Every row gives one point. The ring and each string are closed loops that go straight from each point to the next, and from the last back to the first. Before rounding, they use only three directions, however many columns there are. How many times does the string pass through the ring? Passing back the other way cancels.

Ring (6 x 3):
[[-0.3  4.7  0.5]
 [-4.7  3.4  2.6]
 [-4.8 -0.3  1.1]
 [-1.5 -2.1 -1.1]
 [ 1.7 -1.2 -2.2]
 [ 2.9  2.2 -2.0]]
String:
[[ 4.2  3.1 -0.9]
 [ 2.2  3.4  0.0]
 [-0.5  1.7 -0.3]
 [ 0.3  1.4 -2.5]
 [ 1.4  4.2 -1.6]
 [ 1.2  7.7  1.6]
 [-0.2  7.7  3.3]
 [-1.2  8.1  4.6]
 [-1.7  4.8  2.6]
 [-1.4  2.4  0.8]
 [-3.8  1.8  0.1]
 [-5.9  1.9  1.2]
 [-7.6  3.5  4.5]
 [-5.7  3.4  4.8]
 [-3.1  1.8  1.8]
 [-3.0 -0.2 -0.6]
 [-4.6 -2.4 -1.3]
 [-5.3 -4.3 -1.6]
 [-3.0 -2.1  0.6]
 [-1.1  0.2  1.0]
 [-0.7  0.3  0.0]
 [-0.7 -1.1 -2.0]
 [ 0.7 -3.2 -4.0]
 [ 3.3 -2.0 -3.2]
 [ 4.2 -0.1 -2.1]
 [ 2.6  2.4  0.2]
 [ 3.8  2.5 -0.7]]
Times through: 4

Ring:
[[ 1.9 -3.1  1.1  6.2 -2.2  2.5  2.7 -1.7]
 [ 2.3 -1.4  1.8  3.9 -3.2  1.2  0.3 -1.8]
 [ 3.3  2.3  2.1 -1.1 -3.1 -0.4 -3.5 -2.6]
 [ 3.8  3.7  1.4 -3.1 -0.9  0.2 -3.7 -3.4]
 [ 3.6  3.7  0.6 -2.9  0.8  0.9 -2.8 -3.6]
 [ 2.4  2.0 -1.4 -0.2  3.5  1.8 -0.2 -2.7]
 [ 1.2 -0.3 -2.4  3.0  4.2  2.3  1.9 -1.6]
 [ 0.6 -3.4 -2.1  7.0  2.9  3.4  4.6 -1.0]
 [ 1.1 -4.4 -0.5  8.0  0.3  3.7  5.0 -1.4]]
String, 25 rows:
[[ 2.6  4.3 -0.9 -3.3  2.0 -0.9 -4.2 -2.2]
 [ 3.6  4.3 -0.9 -3.6  4.1  2.0 -1.7 -4.0]
 [ 3.1  2.2 -1.1 -0.8  4.2  3.1  0.7 -3.8]
 [ 2.9  0.4 -0.7  1.5  3.4  4.1  2.5 -3.7]
 [ 2.0  0.0 -0.7  2.3  1.4  1.8  0.7 -2.0]
 [ 1.4  0.0 -1.3  2.6  1.6  0.9  0.2 -1.2]
 [ 0.1 -1.1 -3.1  4.5  3.7  0.9  1.4 -0.1]
 [-0.1 -3.8 -3.5  7.8  5.1  3.7  5.7 -0.6]
 [ 1.0 -4.2 -1.8  7.9  3.3  5.1  6.6 -2.0]
 [ 1.5 -3.0 -0.8  6.3  1.6  3.9  4.5 -2.0]
 [ 1.4 -5.5 -0.5  9.3  1.5  6.0  7.7 -2.4]
 [ 1.6 -5.2  0.1  8.9  0.3  5.4  6.9 -2.3]
 [ 2.2 -1.7  0.3  4.4  0.0  3.0  2.5 -2.4]
 [ 1.5 -0.9 -0.3  3.7 -0.4  0.8  0.3 -1.1]
 [ 1.4 -0.9 -0.1  3.6 -1.0  0.2 -0.3 -0.8]
 [ 2.0 -0.6  0.3  3.0 -0.7  1.2  0.2 -1.7]
 [ 1.4 -0.1  0.6  2.6 -2.8 -1.4 -2.4 -0.3]
 [ 2.4  0.7  2.5  1.2 -5.6 -1.9 -4.0 -1.0]
 [ 3.9  1.5  3.7 -0.4 -5.3  0.1 -3.1 -3.1]
 [ 3.9  1.6  2.7 -0.5 -3.0  1.2 -1.9 -3.5]
 [ 4.5  2.8  3.0 -2.1 -2.9  1.2 -2.7 -4.2]
 [ 4.9  5.7  3.1 -5.9 -3.3 -1.1 -6.6 -4.0]
 [ 3.1  4.6  0.8 -3.8 -1.2 -2.0 -5.9 -2.1]
 [ 2.5  2.6  0.0 -1.1  0.0 -0.5 -3.1 -1.9]
 [ 2.3  2.3 -0.3 -0.7  0.6 -0.2 -2.6 -1.9]]
Times through: 2

Ring (9 x 11):
[[ 3.2  4.1  4.0 -3.3 -4.6 -0.2  1.1  0.3  0.5  3.0 -1.0]
 [ 2.5  4.9  1.7 -4.7 -4.6 -1.7  3.9  1.7 -0.4  1.1  1.5]
 [ 0.9  3.5 -2.0 -3.0 -3.2 -2.4  5.0  2.6 -0.5 -0.1  3.6]
 [-0.5  0.6 -4.4  0.7 -1.4 -1.7  3.3  2.4  0.5  0.6  3.6]
 [-1.0 -2.7 -4.9  4.8 -0.4  0.6  0.2  0.5  1.5  1.5  2.1]
 [-0.3 -4.5 -3.3  6.8 -0.9  3.1 -2.5 -2.0  1.8  1.9  0.2]
 [ 0.7 -4.4 -1.1  6.6 -1.9  4.4 -3.8 -3.4  1.7  2.2 -1.4]
 [ 2.4 -1.5  2.9  3.4 -3.4  3.8 -3.7 -3.2  1.7  3.7 -3.1]
 [ 3.1  1.1  4.3  0.5 -4.0  2.2 -2.3 -1.8  1.4  4.2 -3.0]]
String:
[[ 4.4  5.4  6.9 -4.4 -5.2 -0.1 -0.1  0.1  1.0  5.0 -3.0]
 [ 3.4  1.5  3.3 -1.3 -5.8  2.9  0.3 -2.9 -0.6  0.0 -0.7]
 [ 1.8  0.5  1.0  0.9 -3.1  1.2 -0.4 -0.7  1.0  2.5 -0.5]
 [ 2.4  0.9  3.7  1.4 -2.4  1.0 -3.1 -0.4  2.6  6.5 -3.5]
 [ 3.6  0.9  6.6  1.6 -3.3  2.6 -5.1 -2.1  2.9  7.5 -5.7]
 [ 3.6  0.5  4.8  0.6 -4.9  3.6 -2.6 -3.3  0.8  2.9 -3.1]
 [ 1.9  0.2  0.6  0.7 -3.9  1.9  0.3 -1.6  0.1  0.6  0.2]
 [ 3.5  1.8  3.8 -1.4 -5.6  2.6 -0.1 -2.5 -0.2  0.9 -1.2]
 [ 4.1  4.9  6.3 -3.8 -4.9 -0.1 -0.1  0.1  1.0  4.9 -2.8]
 [ 3.0  5.2  4.3 -3.7 -3.4 -2.0  0.8  2.2  1.6  5.7 -1.7]
 [ 2.4  4.8  2.4 -3.8 -3.6 -2.1  2.4  2.2  0.7  3.5  0.1]
 [ 2.4  7.1  1.4 -6.9 -4.4 -3.9  5.9  3.7 -0.6  1.3  2.5]
 [ 1.8  6.3 -1.3 -7.1 -5.1 -3.4  8.3  3.2 -2.2 -2.7  5.3]
 [ 1.2  2.1 -1.9 -2.0 -4.1 -0.4  4.3  0.6 -1.1 -1.8  3.5]
 [ 0.6  1.7 -1.7 -0.3 -2.0 -1.5  2.3  2.1  0.9  2.2  1.9]
 [ 0.7  1.1 -1.9  0.1 -2.5 -0.6  2.3  1.1  0.4  0.9  2.1]
 [ 1.1  0.4 -2.0  0.0 -3.8  0.9  2.8 -0.6 -0.7 -1.6  2.7]
 [ 0.8  0.8 -1.2  0.6 -2.3 -0.4  1.3  1.0  0.9  2.0  1.2]
 [ 0.2  2.7 -2.5 -1.3 -1.5 -3.0  3.6  3.6  0.9  2.3  2.8]
 [ 0.5  5.6 -3.3 -5.7 -3.3 -4.7  8.2  4.7 -1.3 -1.3  5.8]
 [ 1.7  3.9 -1.1 -4.2 -4.8 -1.3  5.7  1.3 -1.6 -2.1  3.9]
 [ 1.7  1.6 -0.2 -1.1 -4.0  0.5  2.3 -0.3 -0.4 -0.1  1.6]
 [ 2.0  3.9  1.9 -2.5 -2.8 -2.0  1.5  2.3  1.3  4.4 -0.3]
 [ 3.7  6.9  5.9 -5.6 -4.1 -2.7  1.3  2.7  1.5  6.2 -2.1]]
Times through: 3
String:
[[ 0.9 -1.9 -1.7  2.9 -3.3  2.8  0.1 -2.2  0.0 -0.6  1.2]
 [ 0.5 -2.3 -1.3  4.4 -1.5  2.0 -1.9 -1.1  1.8  2.9 -0.5]
 [ 0.2 -3.6 -1.0  6.6 -0.5  2.5 -4.1 -1.3  3.0  5.0 -2.0]
 [ 0.4 -6.2 -0.5  9.3 -0.7  5.3 -6.6 -3.9  3.1  4.7 -3.3]
 [ 1.4 -6.1  0.4  8.1 -2.9  7.0 -5.8 -6.1  1.5  1.5 -2.8]
 [ 1.9 -3.0  0.5  4.1 -4.1  5.0 -2.3 -4.5  0.3 -0.1 -0.9]
 [ 1.8 -1.5  0.7  2.8 -3.6  3.4 -1.6 -2.8  0.6  1.2 -0.8]
 [ 1.8 -0.7  1.0  2.2 -3.3  2.4 -1.3 -1.9  1.0  2.1 -0.9]
 [ 2.3 -0.7  1.1  1.3 -4.7  3.6 -0.4 -3.3 -0.3 -0.5 -0.1]
 [ 3.4 -0.1  4.3  1.2 -5.1  4.2 -2.6 -3.9  0.6  2.0 -2.8]
 [ 4.1  1.7  7.0  0.1 -4.3  2.6 -4.0 -2.3  2.1  6.2 -5.1]
 [ 3.4  2.7  5.9 -0.6 -3.3  0.6 -2.8 -0.2  2.4  7.0 -4.2]
 [ 2.2  1.8  2.5 -0.1 -2.9  0.2 -0.8  0.3  1.7  4.5 -1.6]
 [ 1.7  0.8  0.6  0.4 -3.3  0.9  0.4 -0.4  0.7  1.9  0.1]
 [ 3.1  3.0  2.7 -2.8 -5.5  1.1  1.9 -1.1 -0.6  0.2  0.2]
 [ 3.6  5.4  4.1 -5.3 -5.7 -0.6  2.9  0.4 -0.6  1.3  0.1]
 [ 3.6  7.2  4.4 -7.1 -5.4 -2.5  4.0  2.2 -0.3  2.4  0.4]
 [ 2.7  6.7  3.1 -5.9 -3.8 -3.6  3.6  3.6  0.6  4.0  0.4]
 [ 2.9  8.1  2.3 -8.4 -5.1 -4.2  6.6  3.8 -0.9  1.0  2.6]
 [ 2.3  6.5  0.4 -6.9 -5.0 -3.2  6.8  2.9 -1.5 -0.8  3.6]
 [ 1.5  5.8 -0.5 -5.4 -3.5 -3.9  5.9  4.0 -0.4  1.0  3.3]
 [ 0.9  4.2 -1.3 -3.2 -2.5 -3.3  4.5  3.7  0.3  1.9  2.8]
 [ 0.9  1.5 -0.9  0.0 -2.2 -1.0  1.6  1.5  1.0  2.5  1.1]
 [ 1.0  1.0 -1.9 -0.4 -3.5  0.2  2.9  0.1 -0.5 -0.8  2.7]
 [ 0.3  1.1 -3.7 -0.8 -3.2 -0.7  4.6  1.0 -1.0 -2.1  4.4]
 [-0.1  0.4 -4.3  0.2 -2.6 -0.7  4.0  1.2 -0.5 -1.5  4.2]
 [ 0.6 -0.2 -2.6  1.0 -3.0  0.8  2.2 -0.3 -0.2 -0.8  2.5]
 [ 0.1 -0.4 -2.8  2.1 -1.5 -0.1  1.1  0.9  1.0  1.7  1.7]
 [-1.6 -1.7 -5.1  4.6  1.3 -1.7  0.1  3.0  2.8  4.4  1.8]
 [-1.6 -2.6 -5.0  5.5  1.1 -0.7 -0.7  2.1  2.7  4.2  1.4]
 [ 0.0 -1.5 -2.4  3.6 -1.1  0.6 -0.5  0.4  1.7  2.8  0.6]
 [ 0.5 -1.9 -2.3  3.2 -2.5  2.0  0.1 -1.3  0.5  0.3  1.3]
 [-0.1 -4.4 -3.9  5.8 -2.2  3.7 -0.9 -2.8  0.4 -0.9  1.6]]
Times through: 1

Ring, 6 rows:
[[ 1.2 -3.7 -5.5  1.0 -2.7  3.2  4.2 -3.4 -0.3  3.4  0.5 -1.4 -1.0  3.7]
 [-3.0 -3.0 -3.9  4.7 -1.0 -1.7  0.0  1.6 -3.2  3.5  2.1  2.5  2.1  4.2]
 [-3.8 -0.3  0.9  4.1  0.9 -2.7 -4.0  2.5 -4.4  1.0  2.0  6.7  2.9  1.5]
 [-1.0  3.2  4.8 -1.0  1.5  0.2 -3.9 -0.1 -2.6 -2.5 -0.2  5.4  1.2 -3.1]
 [ 2.0  2.3  3.5 -3.3  0.2  3.7 -0.9 -3.8 -0.6 -2.3 -1.2  2.9 -1.0 -3.1]
 [ 3.0 -2.3 -2.7 -1.3 -2.3  5.2  3.5 -5.8  0.4  1.7 -0.4  0.1 -2.1  1.5]]
String:
[[ 2.6 -1.8 -5.0 -1.9 -2.7  4.5  5.7 -3.9  1.2  1.9 -0.8 -5.0 -1.7  1.5]
 [ 2.0  1.2 -2.9 -3.5 -1.7  3.4  4.7 -1.8  1.2 -0.1 -1.6 -6.4 -1.0 -1.2]
 [ 0.3 -0.5 -1.2 -0.1 -0.9  1.9  1.0 -1.7 -1.1  0.8  0.1  0.8  0.0  0.6]
 [ 1.1  0.8 -1.5 -2.1 -1.1  2.6  2.5 -1.7  0.0  0.0 -0.9 -2.6 -0.5 -0.7]
 [ 3.2 -0.5 -3.0 -3.1 -2.2  5.1  4.9 -4.6  1.4  0.7 -1.3 -4.0 -2.1 -0.1]
 [ 1.8  1.7 -0.7 -3.4 -1.0  3.3  2.8 -2.2  0.6 -0.9 -1.5 -3.4 -0.9 -1.9]
 [ 0.6  0.3 -0.4 -1.0 -0.7  2.2  0.9 -1.9 -0.9  0.1 -0.3  0.5 -0.2 -0.3]
 [ 2.0 -3.0 -0.1  0.7 -1.3  4.4  0.0 -6.3 -1.4  1.7  0.6  6.4 -1.5  2.0]
 [ 3.9 -0.8  3.4 -2.3 -0.7  6.4 -0.9 -8.5 -0.6 -0.8 -0.6  7.6 -2.7 -1.0]
 [ 2.9  4.0  5.5 -5.1  0.7  4.5 -1.4 -4.5 -0.1 -3.9 -2.0  2.9 -1.5 -5.1]
 [ 1.8  6.7  6.8 -6.2  1.6  2.9 -2.1 -1.7 -0.2 -5.5 -2.5  0.9 -0.4 -7.2]
 [ 0.0  4.4  7.5 -2.4  2.0  1.4 -5.2 -1.7 -2.4 -4.0 -0.7  7.5  0.5 -4.7]
 [-1.3  3.1  6.6 -0.2  2.1  0.0 -6.0 -0.6 -3.5 -2.8  0.2  9.1  1.3 -3.1]
 [-1.5  5.5  6.1 -2.2  2.2 -0.7 -4.5  1.7 -2.5 -4.0 -0.8  3.9  1.7 -5.0]
 [-0.8  5.0  3.4 -3.0  1.2 -0.1 -1.6  1.8 -1.3 -3.3 -1.3 -0.6  1.3 -4.5]
 [-0.8  2.0  1.6 -0.7  0.4  0.4 -1.3  0.2 -1.8 -1.1 -0.2  1.8  1.0 -1.6]
 [-1.5 -0.6  1.5  2.2  0.4  0.1 -3.0 -0.8 -3.3  0.5  1.2  6.9  1.2  0.9]
 [-1.2  0.0  1.6  1.5  0.4  0.2 -2.6 -0.8 -2.9  0.2  0.9  5.9  1.1  0.3]
 [-0.8 -0.6  0.7  1.4 -0.1  0.8 -1.7 -1.3 -2.5  0.6  0.8  5.0  0.7  0.7]
 [-1.3 -0.7  3.6  2.5  0.9  0.4 -4.9 -2.0 -3.9  0.1  1.5 10.7  1.0  0.6]
 [-0.2  2.6  6.5 -0.8  1.7  1.3 -5.3 -2.3 -3.0 -2.7  0.0  9.3  0.5 -3.0]
 [ 1.5  4.8  6.5 -4.4  1.4  2.9 -2.9 -2.6 -1.0 -4.3 -1.7  3.9 -0.4 -5.5]
 [ 2.6  2.8  5.2 -3.9  0.5  4.4 -1.8 -5.0 -0.6 -3.0 -1.4  4.8 -1.4 -3.9]
 [ 3.4 -0.2  3.0 -2.4 -0.6  5.7 -0.6 -7.2 -0.5 -0.9 -0.7  6.0 -2.2 -1.3]
 [ 5.0 -0.8  1.3 -3.8 -1.6  7.5  2.0 -8.9  0.9 -0.5 -1.4  3.1 -3.4 -1.1]
 [ 3.0  1.3 -0.3 -4.1 -1.3  4.8  3.1 -4.2  1.0 -1.0 -1.7 -2.6 -1.8 -2.0]
 [ 1.5  0.2 -1.0 -1.9 -1.2  3.2  2.1 -2.8 -0.1  0.1 -0.7 -1.0 -0.8 -0.5]
 [ 1.4 -2.7 -2.5  0.5 -1.8  3.5  2.0 -4.3 -0.8  2.1  0.4  2.0 -1.1  2.3]
 [ 1.9 -5.7 -4.6  2.3 -2.8  4.4  3.0 -6.2 -0.9  4.3  1.2  3.4 -1.7  5.0]
 [ 3.0 -6.4 -6.9  1.4 -3.8  5.6  5.7 -7.0  0.3  5.0  0.8  0.0 -2.5  5.6]]
Times through: 3

Ring, 9 rows:
[[-5.8  3.3 -1.2 -3.1  1.0  1.6  1.0  2.1  0.8 -0.5  3.2  1.1  2.2  0.3]
 [-6.7  2.6 -3.7 -2.2  0.8  4.2  4.3 -1.5  1.8 -3.8  3.8  0.5  2.0 -0.1]
 [-5.3  0.2 -4.6 -0.2  0.6  5.7  5.8 -4.0  1.9 -5.1  3.5 -0.2  2.2 -0.7]
 [-3.0 -2.2 -3.9  1.7  0.3  5.7  5.3 -4.2  1.4 -4.4  2.9 -0.5  2.7 -1.0]
 [ 0.5 -4.8 -1.7  3.4  0.2  3.9  2.5 -2.6  0.2 -1.6  1.5 -0.5  3.4 -1.2]
 [ 2.9 -5.5  1.0  2.8  0.5  0.3 -2.2  0.3 -0.6  1.9 -0.3  0.5  3.7 -0.9]
 [ 2.4 -3.3  2.9  0.0  1.0 -3.2 -6.0  3.4 -0.7  4.6 -1.3  2.0  3.4 -0.3]
 [ 0.2 -0.7  2.9 -1.9  1.2 -3.6 -6.0  4.9 -0.6  4.8 -0.5  2.3  3.1  0.2]
 [-3.1  2.0  1.4 -2.9  1.2 -1.5 -3.1  4.6 -0.1  2.9  1.5  1.8  2.7  0.4]]
String (27 x 14):
[[-8.1  2.4 -5.6 -0.5  0.4  8.1  8.8 -3.5  1.9 -6.5  5.7 -1.0  2.0 -0.5]
 [-7.3  1.4 -6.2 -0.7  0.5  7.3  8.1 -5.4  2.6 -7.1  4.5 -0.4  1.9 -0.7]
 [-4.9  0.1 -4.6 -1.3  0.9  4.0  4.2 -4.8  2.6 -5.1  2.2  0.8  2.0 -0.6]
 [-2.4 -1.0 -1.7 -0.2  0.7  2.2  1.2 -1.0  0.9 -1.3  1.7  0.7  2.7 -0.5]
 [-1.8 -2.4 -1.8  2.4  0.2  4.7  3.6 -1.0  0.0 -1.7  3.1 -0.8  3.2 -0.8]
 [-0.8 -4.5 -2.8  4.9 -0.2  7.1  6.0 -3.0 -0.1 -3.1  3.6 -1.9  3.5 -1.4]
 [-0.2 -4.0 -1.2  3.7  0.0  4.7  3.1 -0.9 -0.4 -1.0  2.7 -1.0  3.5 -1.0]
 [ 2.0 -6.7 -1.0  6.1 -0.3  5.4  3.4 -1.8 -0.9 -0.9  2.3 -1.7  4.0 -1.5]
 [ 2.6 -6.5 -0.9  3.9  0.3  2.5  0.5 -2.8  0.1 -0.6  0.1  0.0  3.6 -1.4]
 [ 4.8 -8.1  0.7  5.1  0.2  1.4 -1.3 -1.4 -0.8  1.4 -0.6 -0.1  4.0 -1.4]
 [ 5.1 -7.7  2.3  5.6  0.0  1.0 -2.2  1.7 -1.9  3.5  0.1 -0.5  4.4 -1.2]
 [ 5.7 -7.3  2.9  3.3  0.6 -2.1 -5.5  1.6 -1.2  4.4 -2.0  1.1  4.1 -1.0]
 [ 2.3 -3.8  1.5  0.0  1.1 -2.6 -5.0  0.9  0.2  2.8 -1.6  2.1  3.2 -0.5]
 [-0.1 -2.0  0.5 -0.4  1.0 -0.8 -2.6  1.0  0.3  1.5  0.0  1.5  3.0 -0.4]
 [ 1.9 -3.1  2.8  1.1  0.7 -1.5 -4.3  4.3 -1.3  4.5  0.2  1.0  3.7 -0.3]
 [ 0.5 -2.0  1.9  0.4  0.7 -0.8 -3.2  3.6 -0.9  3.4  0.7  1.0  3.4 -0.2]
 [ 1.7 -1.5  4.5 -0.9  1.0 -4.2 -7.4  7.0 -1.6  6.9 -0.5  2.0  3.6  0.2]
 [ 0.2  0.7  4.3 -3.9  1.6 -6.3 -9.1  7.0 -0.6  6.8 -1.4  3.4  2.9  0.6]
 [-1.9  0.8  1.0 -3.2  1.4 -2.5 -4.2  2.7  0.6  2.4  0.0  2.5  2.5  0.2]
 [-2.0 -0.5 -0.3 -0.8  0.9  0.6 -0.8  1.0  0.4  0.5  1.3  1.1  2.8 -0.2]
 [-2.8  1.1  0.9 -1.4  0.8  0.3 -1.4  4.1 -0.4  2.2  2.3  0.9  2.9  0.2]
 [-5.4  4.0  1.2 -2.8  0.9  0.7 -0.8  6.5 -0.8  2.7  3.9  0.8  2.7  0.7]
 [-6.9  4.8 -0.9 -4.5  1.2  0.7  0.2  3.1  0.9  0.0  3.2  1.6  2.0  0.6]
 [-8.2  5.4 -2.7 -5.5  1.4  1.4  1.5  0.6  2.1 -2.2  3.1  1.9  1.5  0.5]
 [-4.9  1.8 -2.3 -3.0  1.2  1.3  0.9 -0.8  1.8 -1.9  1.8  1.6  2.0 -0.1]
 [-4.4  0.9 -1.8 -0.6  0.6  3.5  2.8  0.5  0.6 -1.4  3.4  0.1  2.6 -0.2]
 [-7.1  2.5 -4.0 -1.1  0.5  5.9  6.1 -1.5  1.4 -4.3  4.9 -0.4  2.2 -0.3]]
Times through: 4
